Each row of a before or after table is a point. The points were changed in one or more steps. Then noise was added and the rows were shuffled. The steps act on how far a point lies along the listed directions, d1 being the first. What was done? A step turns or swaps two directions, mirrors them in a line or flattens them onto one, adds a multiple of one to another, or multiplies one. Angles are multiples of 10 degrees, from the lower direction toward the higher: turns from -170 to 170, lines from 10 to 170 but not 90. Use the fewest steps. Two steps may share a direction if one is a turn and the other turns, adds or multiplies; they go together, in the order done. Otherwise the lowest direction goes first.

Directions:
(1): 151	-151	-146
(2): 125	209	-87
(3): -169	20	-195
Before (10 x 3)
5	-46	21
72	27	-67
56	-48	9
23	-38	-30
5	7	-13
-16	-67	-83
2	55	0
17	3	38
3	49	-29
-80	32	39
After (10 x 3)
59	-63	42
-4	117	-39
42	54	-1
-63	-2	-41
7	19	-1
-77	26	78
-42	-39	-1
5	-21	-35
52	35	-12
-52	18	5
Steps: turn d1 and d3 by 140 degrees; multiply d2 by 1.3

Directions:
(1): 167	-206	-36	-128	-162	141
(2): 101	134	304	-72	1	90
(3): 215	112	-52	-14	-111	-244
(4): -46	93	-2	223	-250	104
(5): -149	-169	177	-15	-128	-187
(6): 159	-153	79	250	127	-20
Before (9 x 6)
7	31	-30	-23	-81	78
16	-70	49	-43	20	-30
-7	13	11	36	5	22
-83	37	-70	19	10	47
-11	-5	-1	29	10	-73
48	0	-47	27	-26	78
31	45	-39	-41	-6	103
34	51	3	36	18	10
14	-36	-4	-17	16	-76
After (9 x 6)
-17	91	-4	46	8	6
11	33	88	30	-47	34
-39	14	38	36	2	-27
-9	40	103	-21	-42	-21
24	-18	-48	-43	51	-4
-21	-3	13	40	-13	8
36	-81	-18	-61	43	4
0	3	-63	9	26	1
0	47	60	-3	-109	25
Steps: turn d2 and d5 by 110 degrees; turn d1 and d2 by 40 degrees; flatten d3 and d6 onto the line at 120 degrees; multiply d4 by 1.3

Directions:
(1): -54	-241	-227	-12	163	-82	33	97	-209
(2): -188	177	79	-79	103	148	13	-123	-271
(3): 147	99	-148	-180	27	-97	-296	-128	-27
(4): -68	-56	-182	57	-50	6	142	-354	93
(5): 108	24	-9	-192	291	123	147	14	173
(6): 130	267	-149	31	-56	-142	224	84	-94
Before (9 x 9)
28	-98	45	18	-15	-14	-56	84	1
28	-23	-52	-88	84	7	-41	13	-57
-46	-50	4	60	-45	21	74	-15	-4
11	58	29	8	-77	-17	-28	9	-32
-18	-66	35	-23	44	40	2	21	9
-44	-49	22	-1	32	27	83	59	25
8	-81	-18	-13	99	-1	66	25	63
-37	-54	18	-32	47	6	-6	42	56
-3	28	19	34	-90	-6	-53	-25	-6
After (9 x 9)
42	-3	-62	-86	88	-1	0	30	-51
-25	5	3	-29	4	6	-51	-13	-75
-39	-12	-27	0	-59	-46	-77	-3	-63
-15	13	57	30	-18	58	64	9	44
-32	-71	83	-5	23	41	-52	53	-58
-45	-38	-15	60	-80	-6	13	-38	-37
-63	0	2	-43	13	-14	-77	-7	-32
17	13	55	11	-34	18	60	48	41
-15	-50	-48	-22	21	-53	-112	-53	-41
Steps: turn d2 and d6 by 70 degrees; swap d3 and d5

Directions:
(1): 120	-45	-54	266	-21	-117	-172	-242	60	157	-163	-143
(2): -232	-84	39	20	88	286	-214	50	212	25	-137	55
(3): 273	27	-97	-2	194	297	39	-121	-141	30	-23	140
(4): 2	-102	21	-165	-79	120	300	-68	79	100	-208	-234
Before (8 x 12)
-46	-1	40	2	-17	-91	-23	63	-2	-58	66	40
-77	-14	45	45	-65	-170	-53	50	44	-43	64	-27
29	-5	-30	44	6	26	-40	-22	2	45	-18	-1
5	-11	-14	54	6	24	-57	-45	19	17	-20	1
36	6	-3	80	25	22	-100	-35	-5	7	33	24
-27	-16	4	16	12	12	-3	-20	48	48	-67	-15
-132	11	44	13	-64	-105	-115	88	59	-58	82	19
-45	-41	19	-7	-24	27	-1	-39	35	20	-42	-40
After (8 x 12)
-15	6	10	-35	-25	-60	79	9	7	24	-21	-30
93	3	-10	61	50	-17	-42	-39	-55	-13	31	61
170	47	-46	69	-8	-103	-21	-78	-105	0	78	17
185	4	-39	60	53	-2	26	-89	-81	8	24	22
-19	-20	-6	9	-40	-14	5	-1	29	45	-29	-49
-6	-13	20	-49	-45	-30	78	-15	-26	-13	19	-34
-1	-23	16	68	-43	-39	-49	-49	39	39	-18	-75
-15	-19	3	16	-53	-42	19	-32	26	19	-24	-59
Steps: turn d1 and d4 by 60 degrees; multiply d2 by 1.3; turn d2 and d3 by -130 degrees

Directions:
(1): -241	109	-196	165	296	57	-46	-19	-111	76	72	102	-74	19	1	-34	251	262
(2): 115	203	-72	31	-136	-268	-30	-98	53	209	203	-12	234	-25	-28	-303	62	26
(3): 51	68	136	218	-5	55	-17	194	268	153	-83	295	95	-179	146	123	114	-89
Before (14 x 18)
6	4	-56	-43	-18	-74	20	-64	-79	-29	48	-97	-23	35	-55	-92	-32	4
-25	-32	-14	-30	-1	26	47	3	-15	-29	14	0	34	26	-8	27	5	6
-23	-67	47	-60	8	76	22	11	-25	-78	-69	-19	-68	-6	34	89	-62	-32
-74	-70	-5	20	62	90	14	24	-47	-74	-32	-21	-110	15	19	60	4	47
18	20	-4	-39	-15	-69	11	10	4	-2	30	13	37	23	-1	-38	-21	4
8	32	-42	-33	-18	-39	18	-50	-30	2	59	-68	18	18	-24	-75	-3	33
45	40	23	65	-50	-21	-2	14	52	32	20	39	22	-24	16	-18	25	-41
-86	44	-62	91	110	25	-39	19	15	31	-6	87	-29	5	19	5	79	71
-22	-6	-40	-41	-20	-64	8	-52	-60	17	36	-59	11	30	-32	-67	-32	0
1	-11	-2	3	10	63	-5	-11	8	-1	-13	15	-2	9	-8	22	-26	4
-3	-47	-2	-97	0	-5	39	-27	-78	-96	15	-105	-52	65	-67	-32	-77	-5
-45	51	-67	75	43	3	-21	6	-31	59	44	48	29	-1	0	-49	98	65
-20	-30	52	-20	-10	29	26	23	22	-41	-10	2	-17	8	19	60	-23	-37
-9	63	1	88	5	-52	-13	30	9	117	48	80	53	-14	10	-36	72	31
After (14 x 18)
34	-2	21	-54	-35	-60	18	19	11	-23	12	4	31	23	-2	-18	-49	-22
-32	-18	-28	-35	29	36	26	-24	-49	-53	6	-60	-48	25	-16	6	-10	35
30	-40	84	-48	-72	4	33	21	45	-44	-13	-19	8	3	18	52	-65	-85
-10	-176	78	-151	4	120	66	28	-81	-222	-105	-122	-155	73	-53	130	-164	-77
4	-7	-3	5	8	58	-5	-13	8	4	-9	14	3	10	-8	16	-26	7
98	79	25	56	-114	-91	-6	-8	75	75	61	26	88	-32	9	-90	16	-60
27	-107	97	-102	-53	81	35	22	-4	-109	-100	-43	-67	-8	37	117	-125	-97
-149	-65	-46	58	154	133	6	30	-82	-76	-38	7	-154	22	22	85	62	111
-231	159	-209	209	287	12	-77	-12	-51	124	84	156	-34	13	13	-78	265	256
-53	155	-83	150	60	-109	-39	-4	-11	199	129	110	95	-16	2	-132	170	121
-53	-73	-12	-55	18	18	18	-21	-73	-48	-28	-58	-61	38	-23	29	-57	-15
-171	131	-184	172	197	12	-49	-13	-89	120	102	105	7	9	-1	-93	245	215
-37	-95	-14	-64	35	47	35	-18	-98	-129	-50	-97	-128	45	-42	49	-72	-15
-32	-47	-9	-32	9	44	49	10	-19	-44	2	1	17	26	-6	49	1	3
Steps: multiply d1 by 3; add 1.5 times d3 to d2

Directions:
(1): 270	57	-114	-347	56	10	129	-232	128	107	-78	360	-99	-84	-21	-80	14	25	-122	101	88	-50	-35	164
(2): -204	-81	4	-142	219	59	176	-77	110	42	-181	-1	401	122	-91	164	3	48	-113	45	-53	300	-37	-94
(3): 11	-214	-150	244	116	-125	-61	-124	208	101	230	65	-101	-82	-187	178	-123	64	-29	-147	314	93	-94	-83
(4): -155	53	16	15	-186	-173	-113	-266	91	-11	-44	189	172	-184	192	-73	-26	32	300	-235	-161	59	-178	-6
Before (10 x 24)
24	30	-17	-104	48	50	61	-54	32	26	-53	79	17	5	10	-41	20	21	-38	21	7	43	-19	56
112	-38	-57	-43	48	12	7	38	32	44	41	75	-120	-8	-65	-7	-5	6	-71	20	114	-45	5	19
-38	19	-5	-5	-59	-21	-34	-66	32	-7	9	38	52	-42	66	-26	-17	-1	115	-77	-57	7	-43	32
53	18	44	-22	35	25	10	60	-25	-21	-26	-42	-37	24	-1	17	6	-16	-45	64	-7	-30	39	34
-13	32	43	80	-152	-23	-119	33	-50	-42	33	-54	-95	-26	82	-76	5	-8	113	-69	-55	-83	-11	-4
61	-1	-2	-23	-52	-3	-21	53	-13	-29	36	20	-90	-28	10	-42	-18	-5	9	7	0	-64	10	63
45	-6	-22	-86	-14	-23	4	-86	58	15	2	98	18	-43	27	-21	-28	-4	24	-15	-35	5	-15	30
20	44	15	36	-150	-35	-105	29	-40	-32	34	-6	-58	-62	92	-94	-10	-16	109	-77	-93	-70	-12	11
-40	17	-8	39	-49	-20	-28	25	-29	-12	29	-8	-25	-8	12	-15	18	-21	33	-35	-21	-8	-15	-17
25	-9	-15	-46	38	27	7	-39	51	9	-22	32	-32	-30	-19	14	-32	19	-33	-10	48	11	-7	24
After (10 x 24)
5	10	-17	-124	74	57	82	-58	48	38	-71	76	58	16	-5	-16	29	34	-57	28	10	76	-18	40
74	74	30	81	-218	-40	-150	91	-97	-53	86	-46	-176	-80	122	-152	-8	-42	138	-80	-103	-174	21	40
81	8	19	-22	45	10	12	44	-7	-10	-11	-26	-62	17	-15	18	-2	-14	-58	61	24	-33	36	43
43	60	53	130	-220	-29	-174	83	-109	-69	83	-86	-236	-56	116	-132	10	-32	140	-72	-59	-193	16	29
-52	35	19	0	-76	-5	-41	-28	-6	-22	7	-6	50	-31	77	-40	-5	-10	128	-65	-85	-8	-29	28
-28	24	3	50	-61	-20	-44	44	-44	-16	43	-17	-52	-15	18	-40	24	-23	50	-35	-24	-38	-13	-5
29	-3	-5	-92	-21	-24	3	-67	43	1	-11	81	33	-33	41	-22	-20	-6	29	-9	-51	-3	-1	30
129	-36	-75	-28	19	-15	-22	18	43	49	68	104	-161	-45	-55	-20	-15	8	-51	1	127	-83	-3	35
15	-14	-24	-42	36	27	13	-47	59	8	-30	36	-10	-41	-12	21	-31	25	-20	-13	37	19	-16	24
105	12	-2	9	-97	-16	-51	70	-41	-33	75	29	-178	-55	24	-79	-22	-19	29	-4	21	-120	16	88
Steps: turn d3 and d4 by 20 degrees; add -0.3 times d4 to d1; multiply d2 by 2
